Every row gives one point. To make a cloud, some directions were put in groups of two or more. Within a group, all points are equally far from the middle, so they leave a hole (a ring in 2 directions, a hollow ball in 3). The other directions are filled evenly. Then the cloud was stretched, turned, moved and blurred a little. How many holes are there, and how many directions does each take, smallest first?

Cloud, 19 rows:
[[ 5.5  1.0 -1.1]
 [ 1.8 -0.1 -1.6]
 [ 0.6 -3.8 -2.1]
 [-1.7 -2.9 -2.6]
 [ 0.0  4.6  1.9]
 [ 3.8 -2.3  3.5]
 [-1.7  3.6  3.9]
 [-2.0 -2.8 -1.0]
 [-2.1  0.9 -3.5]
 [-0.7  3.3 -0.5]
 [ 4.5 -4.2  5.3]
 [ 4.1 -3.1  1.9]
 [-1.1  2.3  1.6]
 [-2.7  3.2  5.1]
 [ 1.9 -4.5  2.5]
 [-0.8 -6.4  4.9]
 [-2.9  1.7  0.1]
 [ 4.1  2.8 -2.3]
 [ 1.1 -5.2  1.6]]
Holes: 0

Cloud, 31 rows:
[[ 0.9 -0.1 -3.6 -3.9]
 [-1.7  1.0  5.0  3.7]
 [-5.0  0.2  3.4 -1.8]
 [ 0.7 -0.7 -3.7 -3.8]
 [ 4.7 -4.3  2.8  0.5]
 [-3.2  5.8 -1.2 -1.1]
 [ 2.6  4.6  1.9  0.4]
 [-0.9  1.0  0.8 -5.6]
 [ 0.3 -0.9 -4.8  1.1]
 [ 1.7  0.0 -4.4 -0.8]
 [-1.7 -5.0  3.4  3.1]
 [ 1.2 -0.2 -4.6 -1.7]
 [-1.9 -4.7 -2.5 -1.9]
 [-2.0 -0.9  4.3  4.6]
 [ 3.4 -3.8  1.1  3.3]
 [-5.5 -1.7 -3.2  0.3]
 [ 4.7  1.6 -0.5  0.2]
 [ 0.1  1.2 -1.7 -5.3]
 [-4.1  5.1 -1.2  2.0]
 [-1.7 -4.6 -2.7 -2.2]
 [ 1.8  3.3 -2.8 -2.7]
 [ 2.4  3.6  4.1  0.9]
 [-3.1  5.4 -1.2 -2.2]
 [-1.6  0.5  4.4 -3.8]
 [-2.7 -2.8 -4.4 -0.7]
 [-0.3 -2.5 -4.0 -2.9]
 [ 0.3  3.7 -2.3 -3.8]
 [-2.3  4.9 -1.3 -3.4]
 [ 5.3 -0.4  3.5 -0.3]
 [ 3.3  3.0  4.0  0.4]
 [-1.5  1.2  5.5  3.1]]
Holes: 2 (2, 2)

Cloud:
[[ 0.1 -3.9  3.8 -5.1]
 [ 0.0  2.2  4.7 -3.5]
 [-3.7  1.2 -2.6  1.5]
 [-2.3  0.2  6.0  1.8]
 [-0.5  1.3  3.1  5.2]
 [ 2.0  1.6 -3.4 -2.8]
 [ 1.5 -6.1 -0.1 -0.3]
 [ 3.3 -1.9  2.2  4.4]
 [ 2.6  0.8  6.3  0.9]
 [ 5.1 -1.5  2.9 -0.1]
 [-0.3  0.5  1.7  5.9]
 [ 1.7  4.1 -1.6  0.1]
 [-0.9 -5.9  4.7 -0.5]
 [-4.7  0.9  0.3 -1.7]
 [ 0.7 -0.1  5.4  4.1]
 [-2.1 -1.9 -1.6 -5.2]
 [-0.4  0.8 -0.6 -5.7]
 [ 1.1 -3.9 -3.8 -1.5]
 [-5.1 -1.0 -1.5 -0.3]
 [ 2.4 -4.0  0.8 -4.5]
 [-4.0 -4.5 -1.7  0.8]
 [ 4.8 -3.0  2.5 -1.1]
 [-0.3  2.9 -0.3 -4.2]
 [-2.1  0.5 -0.6 -5.4]
 [ 1.0 -0.6 -5.1 -0.2]
 [-4.9 -0.4 -1.2 -2.0]
 [-1.1 -6.4  0.4 -1.9]
 [ 4.2 -0.9  1.4  3.7]
 [ 1.1 -5.8  0.6  2.4]
 [ 2.1 -1.5 -3.2  3.6]
 [ 1.4  3.4 -0.5  3.5]]
Holes: 1 (4)

Cloud, 26 rows:
[[-4.5 -2.9 -3.8 -2.4]
 [-2.4  1.1 -5.3  5.5]
 [ 0.1 -3.3 -1.7 -7.0]
 [-0.8  2.9 -0.1 -3.0]
 [-5.6 -2.9 -1.8 -2.2]
 [-0.5  1.5  1.5 -7.3]
 [ 1.9  2.6  2.3  1.7]
 [ 5.7 -3.7 -1.8 -0.3]
 [ 3.8 -3.2 -2.2  0.0]
 [ 4.1 -1.6  4.9  1.0]
 [-4.1  0.6  4.5  2.6]
 [ 0.6  3.4  2.8  2.5]
 [-1.4  1.0 -2.5 -5.1]
 [-2.5 -3.3 -2.5 -0.5]
 [ 2.7 -1.2 -2.2  1.2]
 [ 3.3 -1.1 -3.5  0.1]
 [ 3.2  0.0 -0.7  0.2]
 [-1.3  2.2 -2.0  3.8]
 [ 2.5 -0.9 -0.8  2.3]
 [-2.5 -2.6 -0.7 -3.4]
 [-0.6  1.3 -1.9  1.0]
 [-4.9 -3.0  6.2 -1.9]
 [-1.5 -3.8  6.0  1.9]
 [-2.6  0.9  3.8 -2.7]
 [-5.0 -3.4  1.1 -0.7]
 [-0.9 -5.3  1.9  5.0]]
Holes: 0
